Each row of a before or after table is a point. One or more steps were done to the points. Then noise was added and the rows were shuffled. The steps act on columns, c1 being the first. Name the steps. A step turns or swaps two columns, mirrors them in a line or flattens them onto one, adds a multiple of one to another, or multiplies or shifts one. Angles are multiples of 10 degrees, from the lower column toward the higher: turns from -170 to 170, lines from 10 to 170 but not 90. Use the fewest steps. Two steps may share a column if one is a turn and the other turns, adds or multiplies; they go together, in the order done. Otherwise the lowest column goes first.

Before (10 x 3):
0.029,0.056,-0.069
0.008,0.054,-0.004
0.053,-0.021,-0.027
0.041,-0.019,-0.005
0.000,0.022,-0.028
-0.033,-0.015,-0.020
-0.030,0.021,-0.012
-0.022,0.000,-0.030
0.033,0.038,0.020
-0.123,0.015,-0.032
After, 10 rows:
0.001,0.050,0.023
0.000,0.033,-0.013
-0.015,-0.002,-0.024
0.016,-0.017,-0.015
0.021,-0.007,-0.034
-0.008,0.014,-0.025
0.012,0.083,-0.031
-0.011,0.024,0.001
0.013,0.022,0.037
-0.050,0.027,-0.019
Steps: multiply c1 by 0.4; turn c2 and c3 by 30 degrees

Before, 8 rows:
-0.054,-0.081,0.019,0.024,-0.057,0.010,-0.009,0.025
-0.065,-0.062,0.038,0.009,-0.007,-0.026,-0.023,0.000
-0.049,-0.016,-0.039,-0.035,0.012,0.023,-0.014,0.020
-0.001,0.020,0.005,0.028,0.045,0.027,-0.003,-0.015
-0.009,0.036,0.002,0.010,0.012,-0.005,0.039,-0.025
0.067,0.012,0.011,0.016,0.018,-0.027,-0.001,-0.016
-0.021,0.035,0.033,0.025,0.009,-0.012,0.009,0.031
0.029,0.050,-0.040,0.040,0.033,-0.023,-0.010,-0.025
After (8 x 8):
-0.103,-0.062,0.038,0.010,-0.006,-0.066,-0.022,0.000
-0.002,0.018,0.004,0.028,0.045,-0.013,-0.004,0.001
0.106,0.012,0.011,0.015,0.018,-0.068,-0.001,0.001
-0.085,-0.080,0.018,0.025,-0.057,-0.030,-0.009,0.000
0.045,0.051,-0.040,0.039,0.033,-0.063,-0.011,0.001
-0.035,0.035,0.033,0.024,0.009,-0.053,0.009,0.001
-0.077,-0.017,-0.038,-0.035,0.013,-0.017,-0.013,-0.001
-0.014,0.035,0.001,0.009,0.012,-0.045,0.038,0.000
Steps: multiply c1 by 1.6; shift c6 by -0.040; multiply c8 by 0

Before (14 x 12):
-0.064,0.021,0.036,-0.015,0.001,0.013,-0.016,-0.004,0.020,-0.086,0.007,0.031
0.017,0.001,0.010,-0.007,0.021,0.014,-0.065,0.014,-0.044,-0.016,0.013,-0.026
0.018,0.080,0.020,0.017,0.064,0.018,0.036,0.010,-0.053,-0.021,0.022,-0.074
0.009,0.002,-0.001,-0.029,-0.004,-0.021,0.029,0.005,-0.053,0.002,0.027,0.024
0.000,0.024,0.034,-0.028,0.033,0.044,-0.009,0.014,0.041,-0.016,-0.001,-0.026
0.024,0.006,0.026,-0.005,0.074,-0.030,0.000,0.031,0.021,0.000,0.009,-0.025
-0.011,0.027,0.022,0.012,0.024,-0.023,-0.058,0.074,0.001,0.021,0.062,0.007
-0.069,-0.067,0.025,0.024,0.075,0.008,-0.011,0.035,0.029,0.059,-0.001,-0.047
0.026,0.066,-0.029,-0.025,0.010,-0.012,-0.023,0.013,-0.009,-0.054,0.024,-0.019
0.033,0.011,-0.023,-0.027,-0.043,-0.086,-0.054,-0.008,0.028,0.022,0.064,-0.001
-0.002,-0.012,0.058,-0.013,-0.005,-0.041,0.044,0.000,0.010,-0.003,-0.002,-0.048
0.052,-0.029,-0.006,0.034,-0.026,0.007,-0.010,0.030,-0.008,0.008,-0.010,-0.008
-0.022,-0.025,0.019,-0.003,0.028,-0.003,-0.021,-0.047,0.014,-0.008,0.036,0.029
0.008,0.059,0.031,0.015,0.065,-0.006,-0.020,-0.012,-0.052,0.037,-0.061,-0.019
After:
0.026,0.066,-0.025,-0.005,0.075,-0.030,0.001,0.031,0.020,0.010,0.009,-0.026
0.027,0.125,0.046,-0.025,0.011,-0.013,-0.023,0.013,-0.010,0.041,0.024,-0.019
-0.001,0.084,-0.027,-0.028,0.034,0.044,-0.008,0.014,0.041,0.027,-0.002,-0.027
-0.063,0.082,-0.004,-0.016,0.001,0.013,-0.017,-0.004,0.019,0.092,0.007,0.030
-0.010,0.087,-0.027,0.012,0.024,-0.024,-0.057,0.073,0.002,-0.012,0.060,0.007
-0.070,-0.007,-0.043,0.025,0.075,0.008,-0.011,0.036,0.029,-0.045,-0.001,-0.047
0.052,0.031,0.004,0.035,-0.025,0.007,-0.011,0.029,-0.007,-0.011,-0.010,-0.009
0.018,0.061,-0.005,-0.008,0.021,0.014,-0.065,0.015,-0.044,0.018,0.013,-0.027
0.034,0.072,0.013,-0.026,-0.044,-0.087,-0.053,-0.007,0.027,-0.029,0.063,0.000
0.008,0.061,0.001,-0.030,-0.004,-0.022,0.031,0.005,-0.054,-0.002,0.027,0.024
-0.002,0.048,-0.052,-0.012,-0.005,-0.041,0.044,0.000,0.009,0.023,-0.002,-0.050
-0.020,0.036,-0.014,-0.002,0.028,-0.003,-0.021,-0.047,0.014,0.013,0.036,0.028
0.018,0.141,-0.012,0.016,0.064,0.019,0.037,0.011,-0.053,0.026,0.023,-0.073
0.008,0.119,-0.042,0.015,0.066,-0.006,-0.020,-0.012,-0.051,-0.024,-0.062,-0.018
Steps: shift c2 by 0.060; turn c3 and c10 by 160 degrees

Before:
-0.002,0.011,-0.028,0.033,-0.079,-0.010,0.054,0.002,-0.013,0.025,0.052,-0.036,-0.021,-0.047,-0.027,0.024,-0.024,0.021,-0.016,-0.020
0.009,-0.021,0.008,0.032,-0.016,0.023,0.040,0.019,-0.009,-0.038,0.056,-0.034,-0.010,0.008,-0.004,-0.051,0.029,-0.002,0.004,-0.059
0.016,0.014,-0.015,0.022,-0.016,0.021,-0.018,-0.027,-0.006,0.031,-0.019,0.013,-0.046,-0.009,0.080,0.044,0.023,-0.064,0.028,0.024
0.014,0.007,0.049,0.036,-0.026,-0.002,0.054,0.058,-0.004,0.011,0.054,-0.030,-0.003,0.047,-0.046,-0.036,0.004,0.031,0.034,-0.017
0.014,0.027,-0.002,0.036,0.025,0.033,-0.011,0.008,0.001,-0.035,0.003,0.053,-0.038,-0.041,0.066,0.066,0.027,-0.022,-0.001,0.041
-0.009,-0.024,0.010,0.008,-0.025,-0.073,0.066,-0.012,0.005,0.019,0.102,-0.042,-0.028,0.005,-0.030,0.006,-0.014,0.020,-0.018,-0.029
-0.066,0.068,-0.020,-0.003,-0.031,-0.032,-0.001,-0.008,0.045,0.019,0.017,0.008,-0.042,-0.066,0.032,0.054,0.030,-0.028,-0.002,-0.013
0.014,-0.010,0.050,-0.002,-0.069,-0.006,0.020,0.019,0.005,-0.004,0.083,-0.071,-0.008,0.002,0.014,-0.009,-0.030,0.041,-0.008,-0.025
-0.008,-0.002,-0.001,0.028,-0.048,-0.026,0.043,0.010,0.053,0.025,0.046,-0.026,-0.004,0.014,-0.015,0.025,-0.045,0.021,-0.050,-0.070
0.030,0.032,-0.030,0.038,0.018,-0.007,-0.046,0.004,0.021,-0.014,-0.013,-0.006,-0.067,-0.048,0.042,0.016,-0.009,-0.031,0.027,0.024
0.005,-0.012,0.024,0.053,0.016,0.026,-0.008,-0.010,0.002,-0.028,-0.034,-0.045,-0.037,-0.032,0.032,0.062,0.025,-0.028,0.043,0.021
-0.043,0.054,-0.004,-0.012,-0.015,-0.007,0.030,-0.047,0.015,0.003,-0.025,0.033,-0.087,-0.059,0.044,0.046,-0.041,-0.022,-0.006,-0.006
0.013,0.032,0.058,0.054,0.018,-0.001,-0.027,-0.035,-0.019,0.015,0.018,0.035,-0.003,-0.050,0.002,-0.003,0.027,-0.018,0.030,-0.028
0.031,0.024,0.028,0.044,-0.020,0.002,-0.023,0.010,-0.042,-0.062,0.029,-0.006,-0.016,0.034,-0.011,0.023,0.018,-0.033,0.037,-0.024
After, 14 rows:
0.010,-0.021,0.013,0.031,-0.016,-0.022,0.038,0.017,-0.010,-0.039,0.056,-0.032,-0.009,0.005,-0.003,-0.051,0.028,-0.049,0.005,-0.032
-0.007,-0.026,-0.061,0.009,-0.026,0.039,0.067,-0.011,0.004,0.018,0.102,-0.044,-0.027,0.004,-0.030,0.005,-0.013,-0.037,-0.019,0.003
-0.002,0.011,0.010,0.033,-0.080,0.028,0.053,0.003,-0.013,0.025,0.054,-0.039,-0.021,-0.046,-0.025,0.022,-0.024,-0.027,-0.015,0.008
0.015,0.013,0.026,0.023,-0.017,-0.003,-0.017,-0.026,-0.008,0.031,-0.022,0.012,-0.047,-0.010,0.081,0.044,0.022,0.054,0.025,-0.043
0.014,0.030,-0.037,0.053,0.018,-0.044,-0.025,-0.037,-0.017,0.016,0.019,0.034,-0.004,-0.048,0.001,-0.005,0.029,-0.016,0.029,-0.027
0.004,-0.011,0.005,0.054,0.017,-0.037,-0.009,-0.011,0.002,-0.029,-0.033,-0.043,-0.038,-0.033,0.030,0.061,0.024,0.033,0.043,-0.014
0.029,0.023,-0.017,0.043,-0.020,-0.024,-0.022,0.011,-0.043,-0.062,0.028,-0.007,-0.017,0.034,-0.010,0.025,0.019,-0.005,0.038,-0.041
0.016,0.007,-0.031,0.037,-0.028,-0.035,0.056,0.058,-0.005,0.009,0.052,-0.032,-0.004,0.046,-0.047,-0.037,0.006,-0.033,0.033,0.018
0.032,0.031,0.014,0.038,0.018,0.027,-0.046,0.004,0.020,-0.013,-0.013,-0.006,-0.067,-0.051,0.041,0.018,-0.008,0.038,0.028,-0.014
-0.042,0.055,-0.002,-0.013,-0.014,0.009,0.031,-0.047,0.015,0.003,-0.023,0.032,-0.086,-0.059,0.042,0.047,-0.042,0.004,-0.009,-0.022
-0.065,0.067,-0.012,-0.001,-0.033,0.036,0.000,-0.007,0.046,0.017,0.016,0.007,-0.040,-0.067,0.033,0.054,0.028,0.005,-0.005,-0.029
-0.008,-0.003,-0.020,0.027,-0.048,0.020,0.043,0.009,0.054,0.025,0.046,-0.025,-0.004,0.014,-0.016,0.026,-0.047,-0.072,-0.049,-0.018
0.015,0.024,0.027,0.037,0.027,-0.019,-0.012,0.008,-0.001,-0.036,0.004,0.054,-0.038,-0.040,0.066,0.067,0.025,0.046,0.000,0.000
0.014,-0.009,-0.036,-0.004,-0.071,-0.033,0.020,0.021,0.004,-0.004,0.084,-0.072,-0.009,0.003,0.013,-0.009,-0.028,-0.041,-0.007,0.022
Steps: turn c3 and c6 by -130 degrees; mirror c18 and c20 in the line at 60 degrees

Before (9 x 48):
0.047,0.008,0.001,0.007,0.037,-0.022,0.039,-0.010,0.019,0.013,-0.027,0.048,-0.003,0.011,-0.057,-0.091,-0.035,0.014,-0.004,-0.007,0.007,0.009,0.004,-0.078,0.012,-0.022,0.051,0.012,0.005,-0.041,0.027,-0.023,-0.124,-0.026,-0.012,-0.047,0.039,0.010,-0.039,-0.002,0.025,-0.001,0.014,-0.025,0.018,-0.007,-0.010,0.036
0.086,-0.005,0.001,-0.028,-0.015,-0.027,0.008,0.072,0.020,0.015,0.019,-0.042,-0.006,-0.007,0.037,0.026,0.095,-0.007,-0.030,0.003,-0.024,0.025,0.008,0.009,0.019,-0.002,-0.030,0.037,0.063,-0.033,0.042,-0.038,-0.027,-0.016,-0.021,-0.011,0.016,-0.042,-0.038,-0.037,0.000,-0.024,0.014,0.010,-0.015,-0.022,-0.014,0.015
0.020,0.056,-0.037,-0.041,0.011,-0.014,0.036,0.026,0.008,0.012,-0.025,-0.048,-0.006,0.011,-0.005,0.029,-0.037,-0.013,-0.001,-0.014,-0.019,0.006,-0.004,0.047,-0.003,0.031,0.096,0.006,-0.024,0.038,0.017,-0.026,-0.071,-0.025,-0.023,-0.002,0.038,0.021,-0.028,-0.013,0.004,-0.012,0.001,-0.019,0.012,0.003,0.007,-0.012
0.055,0.021,-0.035,0.000,0.017,-0.024,-0.029,-0.018,0.065,0.005,-0.023,-0.006,0.055,0.018,0.036,0.036,-0.033,0.002,0.087,-0.031,-0.031,0.021,-0.022,0.049,0.006,-0.018,-0.029,0.008,-0.019,0.017,-0.059,0.004,0.009,0.004,-0.020,0.006,0.007,0.040,-0.043,-0.017,-0.038,0.002,-0.019,0.048,0.009,0.045,0.056,0.004
0.006,0.012,0.087,-0.029,-0.005,-0.024,0.038,0.005,0.004,-0.020,-0.027,-0.043,-0.003,0.001,0.026,0.033,0.043,-0.013,-0.017,-0.026,0.010,-0.026,-0.023,0.024,0.081,-0.005,0.060,0.009,-0.022,-0.032,-0.004,-0.009,0.026,-0.009,0.022,0.005,-0.082,-0.038,-0.048,-0.042,0.033,-0.018,-0.010,0.019,0.005,-0.031,0.001,0.004
0.012,0.020,0.008,-0.026,-0.010,-0.024,0.039,-0.035,0.026,-0.003,-0.018,-0.002,-0.022,0.060,0.035,-0.028,-0.008,-0.007,0.010,-0.028,-0.033,0.034,-0.010,0.040,0.066,-0.027,-0.019,0.028,0.011,0.024,0.029,-0.011,0.006,-0.010,-0.002,0.003,0.024,-0.086,-0.013,-0.004,-0.004,0.017,0.016,0.039,0.015,-0.018,-0.012,0.003
0.028,-0.009,-0.031,0.010,-0.003,-0.026,-0.086,-0.004,0.047,-0.007,-0.024,-0.019,0.068,0.010,0.029,0.011,0.007,0.013,0.050,0.058,0.009,0.035,0.009,0.050,0.005,-0.035,0.102,0.006,-0.016,0.027,-0.068,0.002,-0.016,-0.011,0.026,0.004,0.003,0.036,-0.054,0.001,0.018,0.018,0.003,0.004,0.016,-0.007,-0.016,0.042
-0.009,0.006,-0.026,-0.016,-0.011,0.075,0.014,-0.027,0.018,0.005,0.059,0.024,0.072,0.046,0.034,0.033,-0.007,-0.014,0.024,-0.013,-0.027,-0.011,-0.097,0.042,0.013,0.009,-0.023,0.013,0.011,0.049,0.025,-0.014,0.024,-0.006,0.028,0.005,-0.015,0.028,-0.013,0.018,0.033,-0.001,-0.003,-0.022,0.011,0.020,0.025,0.019
-0.006,-0.005,0.024,-0.023,0.033,-0.020,0.006,0.009,0.005,0.010,0.031,0.023,0.015,-0.004,-0.099,0.001,-0.016,0.009,-0.005,0.047,-0.025,-0.069,0.003,0.044,0.019,0.052,-0.014,0.017,-0.021,0.031,0.034,-0.035,0.010,-0.016,0.003,-0.029,0.027,0.014,-0.027,0.104,0.039,0.015,0.005,0.031,-0.021,-0.013,0.019,-0.001
After, 9 rows:
0.020,0.058,-0.037,-0.045,0.009,-0.011,0.035,0.028,0.010,0.012,-0.029,-0.050,-0.006,0.009,-0.007,0.032,-0.094,-0.014,-0.002,-0.017,-0.005,0.006,-0.006,0.049,-0.004,0.081,0.092,0.010,-0.024,0.039,0.017,-0.024,-0.071,-0.023,-0.020,-0.002,0.044,0.021,-0.028,-0.008,0.004,-0.012,0.000,-0.021,0.013,0.002,0.009,-0.016
0.086,-0.008,0.001,-0.028,-0.015,-0.022,0.007,0.069,0.017,0.012,0.018,-0.040,-0.007,-0.004,0.034,0.022,0.237,-0.009,-0.029,0.004,-0.007,0.022,0.009,0.009,0.015,0.049,-0.028,0.036,0.064,-0.035,0.040,-0.040,-0.027,-0.014,-0.024,-0.008,0.018,-0.042,-0.038,-0.035,0.001,-0.023,0.012,0.007,-0.012,-0.027,-0.014,0.017
-0.005,-0.008,0.023,-0.026,0.034,-0.015,0.013,0.010,0.006,0.008,0.028,0.018,0.012,-0.004,-0.097,0.004,-0.046,0.007,-0.008,0.044,-0.016,-0.069,0.010,0.043,0.021,0.098,-0.013,0.020,-0.021,0.033,0.034,-0.036,0.014,-0.010,0.003,-0.029,0.028,0.015,-0.026,0.103,0.040,0.017,0.005,0.030,-0.024,-0.014,0.024,0.002
0.050,0.010,0.001,0.008,0.034,-0.019,0.038,-0.011,0.020,0.014,-0.027,0.046,-0.004,0.015,-0.053,-0.090,-0.086,0.013,-0.001,-0.006,0.018,0.014,0.006,-0.080,0.013,0.027,0.051,0.009,0.008,-0.041,0.030,-0.027,-0.125,-0.027,-0.015,-0.046,0.039,0.012,-0.036,-0.002,0.025,-0.004,0.012,-0.023,0.018,-0.009,-0.010,0.039
0.058,0.019,-0.036,0.000,0.015,-0.021,-0.032,-0.021,0.066,0.009,-0.021,-0.009,0.056,0.018,0.039,0.031,-0.087,0.001,0.088,-0.027,-0.028,0.018,-0.020,0.052,0.006,0.033,-0.029,0.010,-0.019,0.020,-0.059,0.005,0.009,0.005,-0.020,0.006,0.009,0.044,-0.046,-0.020,-0.034,0.006,-0.017,0.049,0.012,0.046,0.054,0.005
-0.007,0.008,-0.028,-0.014,-0.013,0.077,0.013,-0.021,0.018,0.005,0.058,0.022,0.073,0.045,0.033,0.032,-0.013,-0.015,0.024,-0.012,-0.022,-0.010,-0.098,0.041,0.011,0.057,-0.020,0.016,0.015,0.049,0.027,-0.010,0.023,-0.006,0.032,0.009,-0.016,0.023,-0.013,0.017,0.029,0.002,-0.006,-0.020,0.012,0.019,0.023,0.021
0.029,-0.008,-0.026,0.007,-0.006,-0.026,-0.085,-0.004,0.047,-0.004,-0.025,-0.019,0.070,0.007,0.026,0.007,0.018,0.012,0.047,0.057,0.001,0.033,0.007,0.048,0.000,0.017,0.099,0.006,-0.013,0.026,-0.071,0.000,-0.018,-0.006,0.026,0.006,0.003,0.035,-0.053,0.001,0.017,0.021,0.001,0.006,0.017,-0.007,-0.015,0.041
0.013,0.021,0.006,-0.020,-0.010,-0.021,0.040,-0.036,0.027,-0.002,-0.019,-0.005,-0.022,0.059,0.033,-0.029,-0.021,-0.006,0.011,-0.030,-0.036,0.035,-0.010,0.039,0.066,0.020,-0.021,0.033,0.009,0.024,0.028,-0.013,0.009,-0.009,-0.003,0.004,0.024,-0.085,-0.012,-0.004,-0.004,0.019,0.013,0.039,0.017,-0.021,-0.010,0.001
0.007,0.013,0.084,-0.027,-0.003,-0.022,0.038,0.002,0.005,-0.020,-0.024,-0.043,-0.007,0.003,0.028,0.035,0.110,-0.014,-0.017,-0.023,-0.013,-0.024,-0.020,0.021,0.083,0.042,0.064,0.010,-0.022,-0.036,-0.004,-0.007,0.025,-0.009,0.022,0.001,-0.084,-0.034,-0.047,-0.043,0.034,-0.017,-0.012,0.019,0.006,-0.031,0.001,0.007
Steps: add 1 times c10 to c21; multiply c17 by 2.5; shift c26 by 0.050
